Each row of a before or after table is a point. One or more steps were done to the points. Then noise was added and the rows were shuffled. The steps act on columns, c1 being the first. Name the steps. A step turns or swaps two columns, mirrors them in a line or flattens them onto one, adds a multiple of one to another, or multiplies or shifts one. Angles are multiples of 10 degrees, from the lower column toward the higher: turns from -170 to 170, lines from 10 to 170 but not 90. Use the fewest steps. Two steps may share a column if one is a turn and the other turns, adds or multiplies; they go together, in the order done. Otherwise the lowest column goes first.
In the rows, 128 means zero.

Before (13 x 3):
[[199  60  69]
 [203 141  71]
 [197 133 124]
 [143 107  55]
 [101 136 146]
 [179 135  67]
 [137 145  92]
 [139 201  90]
 [ 57 121 154]
 [189 148 147]
 [ 73 220  51]
 [117 134 128]
 [142 156  94]]
After (13 x 3):
[[130  61  94]
 [128  67 122]
 [128 143 149]
 [131  88 150]
 [127 119 135]
 [131  38 206]
 [129  81  50]
 [132 152 128]
 [128 128 132]
 [125 145 141]
 [129  68 131]
 [125  78 190]
 [128  93 139]]
Steps: multiply c1 by 0; mirror c2 and c3 in the line at 50 degrees

Before (14 x 8):
[[107  62  94 148 109 104 177 149]
 [154  78 160 143 160 105 173 194]
 [112  71  99 143 157 113 121 145]
 [249 105  67 107  73 134 165  45]
 [169 159 102  91  89 159  91  45]
 [178 105 131 113 202 124 131 176]
 [126  56 184 133 181 108 158 175]
 [134 153 147 142 147 228  77 149]
 [117 112 153 212 156  87 134 190]
 [181 138  62  78  27 169 116 108]
 [129  84 115 142 153  80 115 214]
 [150  99 149 167 122 199  71 144]
 [138 109 173 122 175  88 194 175]
 [115 133 111 180 172 198 127 163]]
After (14 x 8):
[[117 113 158 212 152 156 158 190]
 [134 153 145 141 147  83  25 150]
 [112  71 156 143  97 144 132 146]
 [249 104  75 107  66 101 152  45]
 [154  78 160 143 161 116 178 194]
 [169 160  89  92 100 129  80  44]
 [126  55 181 133 183 124 163 175]
 [128  83 152 143 115 174 150 212]
 [176 106 202 114 132 129 133 177]
 [115 132 172 180 111  76  82 162]
 [138 110 174 121 174 118 203 174]
 [149  99 123 168 149 111  40 145]
 [106  61 109 147  94 113 180 150]
 [181 138  27  80  63 104  92 107]]
Steps: swap c3 and c5; mirror c6 and c7 in the line at 110 degrees

Before (11 x 12):
[[184 166  95  58 171 121  63 154  92 184  66 111]
 [ 91 152 116 140 140 160  95  67 197 159 137  59]
 [134  77  47 133 200 153 168 140 152 182 156  35]
 [127  71 145 151  90 109 138  87 144 130 140 171]
 [107 174 113  94 134  81 155 184  90 208  92 114]
 [134 182  66 160 186 137 126 209 141 174 129  51]
 [ 76 143 138 127 111 130  60 167  73 209 132 159]
 [197  96 161 156 178 135 103  73 116 130  55  44]
 [167 160 161  85 150 111  54  85 103 130 137  65]
 [ 76 124 127  95 205  66 181 170  56  70 109 165]
 [118 136  41 193 157 128 155  71 134 166 175 118]]
After (11 x 12):
[[107 174 113  98 133 128 155 184 189 190  90 115]
 [135  77  47 134 201 127 165 138 187 124 156  35]
 [ 75 142 137 127 113 128  61 169 186 207 132 158]
 [118 135  38 193 157 130 156  72 166 136 176 116]
 [185 165  95  57 169 129  61 155 169 180  65 108]
 [136 183  64 160 186 129 126 210 176 132 127  51]
 [198  98 162 156 178 128 105  72 127 140  54  44]
 [167 160 162  87 149 128  54  84 121 154 138  66]
 [ 91 153 114 139 141 129  93  66 178  72 138  59]
 [130  70 144 150  90 128 138  86 134 114 139 170]
 [ 77 125 126  95 203 127 181 171  46 176 108 164]]
Steps: multiply c6 by 0; turn c9 and c10 by -70 degrees

Before (14 x 24):
[[119 109 139 153 139 109 160 123 188 162 118  99 140 116 138 160  91 177
  143  97 141 104  63 160]
 [118  87 106 131  91 101 166 139 179 129  70  96 137 131 115 189 133  79
  107 177 148 137 102 153]
 [117 110 158 111 133 114 153 144 158 215 158 145 106 111 151 105 171  77
  136 159  94 128  60 203]
 [136 100 135 147 129 173 168  75 118 126 131 100  83  73 124 135 138 139
  101 125 156 155  65 102]
 [145  82 130 145 136  91 147 182  83 160 104 123 127 130 137 168 117 104
   95 122 155 144 112 107]
 [145  92 161 169 134 180 144 214 162 116 128 116 119 109 128 193 138 138
   97  99 141  88 161 101]
 [145 140 135 162 138 151  82  72 165 128  96 131 145  95 133 145 183 128
  102 131 170 168 100 190]
 [120  95 113 150 168 125 101 108 155 100 124  92 169 156 116 138 189 141
  126 163 172 106 113 123]
 [ 87  84 195 131 120  53 116 175 158 151 137 163 137  81 123 189  77  74
  111 157 143  95 109 126]
 [169  78 175 135 128 125 174 156 105 144 126  88 163  98 158 153 123 114
  134 185 134 152 124 137]
 [164 142 133 127 136 122 147 143 188  91  82 117 157  83 173 156 137 122
  122 106 155 122  73 149]
 [135  94 147 175 133 122 149 194 126 115 119 138 158 151 131 116 144 121
  145 130 190 146 122 116]
 [181 104 122 129 118 122 127  76 140 145  96 133 108 146 124  90 145 123
  130  78 102 170 134 142]
 [131 111 173 181 163  73  96 144 177 153 115 152 164 123 171 145 200 140
  154 119  86 123 108 134]]
After (14 x 24):
[[133  97 131 148 128 105 166  76 110 128 166 112  84  73 126 131 134 127
  102 123 152 156  60 136]
 [168  78 176 137 129 130 175 157  82 145 126  86 159  97 159 152 123 107
  135 181 135 156 124 142]
 [119 108 140 152 142 144 156 120 249 159 115  90 142 114 135 157  90 145
  141  84 140 104  63 142]
 [135  96 150 179 134 141 155 195 117 120 129 144 159 153 129 115 144 126
  147 130 192 147 125 121]
 [143 139 135 161 139 147  81  73 202 127 164 109 143  95 134 148 188 129
  102 128 166 174  99 136]
 [ 88  88 195 131 123 159 115 175 189 150  54 159 136  81 123 192  76 114
  110 171 142  96 109 113]
 [121  94 113 153 168 133 102 110 181 100 127  95 168 157 114 138 190 118
  126 155 171 106 110 141]
 [183 104 121 130 121 161 128  74 153 146 140 126 111 148 123  90 146 144
  129  86 104 166 135 131]
 [142  80 131 144 132 167 145 181  36 159 111 130 125 129 137 171 118 124
   96 131 156 143 114 126]
 [145  91 161 169 132 104 144 212 193 114 174 127 116 106 130 192 139 138
   99 101 140  89 162 127]
 [129 110 174 177 165 166  93 144 227 155  88 144 166 123 171 144 199 134
  152 114  84 121 107 120]
 [166 140 135 126 135 174 145 141 247  90 144 114 156  82 173 155 135 132
  123 111 152 121  71 136]
 [118  86 105 133  92 196 162 137 227 130 132  93 140 131 117 189 135 106
  108 190 146 134  98 140]
 [118 106 155 110 133 109 152 145 187 213 103 120 105 113 150 107 171 107
  137 171  91 128  61 133]]
Steps: turn c6 and c11 by 120 degrees; multiply c9 by 2; flatten c12 and c24 onto the line at 160 degrees; flatten c18 and c20 onto the line at 110 degrees

Before (8 x 64):
[[150  85 109 134 128 142  82 109 130 126 112 184 249 188 131 122  94 113
   98 111 113 131 176 196 144 165  85 179 124 129 122 145 138 126 191  62
  120 210 102  94 161  67 105 108 134 112 116 171 165  96  89  62 126 157
  127 146 135 120  85 105  99 147 232 125]
 [102 135 132 114 132  87  99 143 163 136 178 110 194 131  89  81 149 142
  142  91  75 196 119 152  82  56 143 100 118 176  54 137 167  98 168 122
  116 218  44 184 119  98 112 103  76  46  86 120 156 154 158 139  53 144
  126  71 109  36 119 189 142 141 200 132]
 [174  75  95 121 148 183 126 167 152  90  52 160 152 100  49 118 117 186
  149 164 153 175 159 146  99 115  99 104 126 122  90 145 119 152 101  95
  155 167 142 118  84 184 155 131 113 142 185  64 115 171 187 175 147  96
  178  28  78 176 102  96 118  88 154 168]
 [187 154 103  93 110  48  71 132 150  78 137 101 121 100  89 120 150 163
  115 131 112  40  63 136 142 153  70  86  96 114 121 113 115  83 124 111
  100 131 154 138 174  81  81 162 132 167 108  51 191 166  93 160  90 164
  112 111 168  81  36  99 109  98 150  71]
 [119 105  83 196 134  95 159 165 189 202 114 115  31 176 194 122 144 163
  143 128  81 107 177  82 145  40 167 141 161  72 129 116  77 194 153 129
  100 120 149 134 124 141  89 166  49 104 127 133 148 131  50 116  84 169
  123 167 164 120 175 149  83 129 114  93]
 [161 137 182  95 102 107  85 140  91  90 148 129 103  90 163  74 122 111
  143 132  97 122 171 186 162  34  70 173 182 131 164 115 116  99  47 145
  110 103  99  46 122 163  96  75 134 115  65 135  92 167 157  27 105 108
   26 129 159 133  92 185 155  79 116  95]
 [106 111  96  13 185 113 134  85 159 190 174 137 101 115 112 200 173 144
   32 134 152 145 159  91 178  22 127  83 131 105 120 113 215 149 121  89
  159 112 134 150 178 140 144 158 143 127 148 182 135 108  28 123 168 156
   63 166 124 165  81 169  90 143 149 130]
 [145 125 134  99 163 161 107 145 190 113 117 125 148 212 144 185 151 193
  108 241 139  49  77 126  43 122 159 133  70 142 114 183 104 116  70  88
   97 125  63 159 134 143 115 110 120  94 120 106 158 136 162 122  98 124
   47 227 108  70  73 141 195 188 137 125]]
After (8 x 64):
[[161 136 181  95 157 108  86 140  90  89 148 130 102  90  96 184 121 111
  142 133  96 121 171 186 160  34  70 173 183 131 163 117 131  99  46 144
  111 102  98  45 122 162  96  77 134 117  66 134  92 168 155  27 104 109
   25 127 158 133  92 186 154  78 116  94]
 [120 106  83 196 193  95 158 165 190 202 114 116  31 177 123 143 143 163
  142 127  80 107 177  83 144  40 167 143 162  72 129 117 177 193 153 129
   99 119 149 136 124 140  90 166  48 105 127 134 148 131  49 116  85 169
  124 166 164 120 175 150  83 128 113  94]
 [150  86 109 133 131 143  82 111 130 125 112 184 249 188 129 132  95 114
   98 112 113 131 178 197 145 166  84 181 123 129 122 144 117 126 190  62
  120 210 103  93 161  67 104 108 134 112 115 170 165  95  89  62 128 158
  127 144 133 120  85 104  99 147 233 125]
 [106 111  95  12 122 114 135  85 158 190 174 138 101 115 186  40 173 145
   33 135 153 144 159  92 178  21 127  85 132 106 120 112  54 150 121  89
  158 112 136 150 177 140 143 158 143 126 148 181 135 108  27 122 167 158
   65 166 124 165  80 168  91 141 150 129]
 [102 135 130 112  89  86 100 144 165 138 179 110 194 131 139 168 149 142
  141  90  76 195 118 151  82  55 143  99 118 175  55 136  81  96 171 123
  116 218  43 184 120  98 112 104  77  45  86 120 156 154 157 140  51 144
  125  70 109  36 120 188 141 142 199 131]
 [188 155 103  92  86  49  69 133 150  79 138 101 120  99 116 138 150 162
  116 131 113  40  64 137 143 154  72  86  97 112 120 111 138  84 124 112
  100 130 153 138 173  81  81 162 133 166 108  51 191 165  93 161  90 166
  113 110 168  80  36  98 110  98 149  71]
 [173  77  96 122  53 183 125 166 151  91  52 161 152  99 160 139 118 186
  149 163 154 176 159 145 100 116  98 102 127 122  91 144 134 152 100  94
  156 167 141 117  83 183 156 131 115 142 186  63 114 172 187 175 147  97
  176  27  78 176 102  96 117  87 155 169]
 [147 125 134 100 152 162 107 145 189 113 116 125 148 211 161  76 150 192
  108 240 141  48  77 126  43 124 160 133  70 142 115 183 162 116  70  87
   96 126  64 158 133 143 115 112 121  94 119 106 158 135 162 122 100 125
   47 228 106  70  73 141 196 189 136 126]]
Steps: mirror c5 and c15 in the line at 40 degrees; turn c16 and c33 by 170 degrees
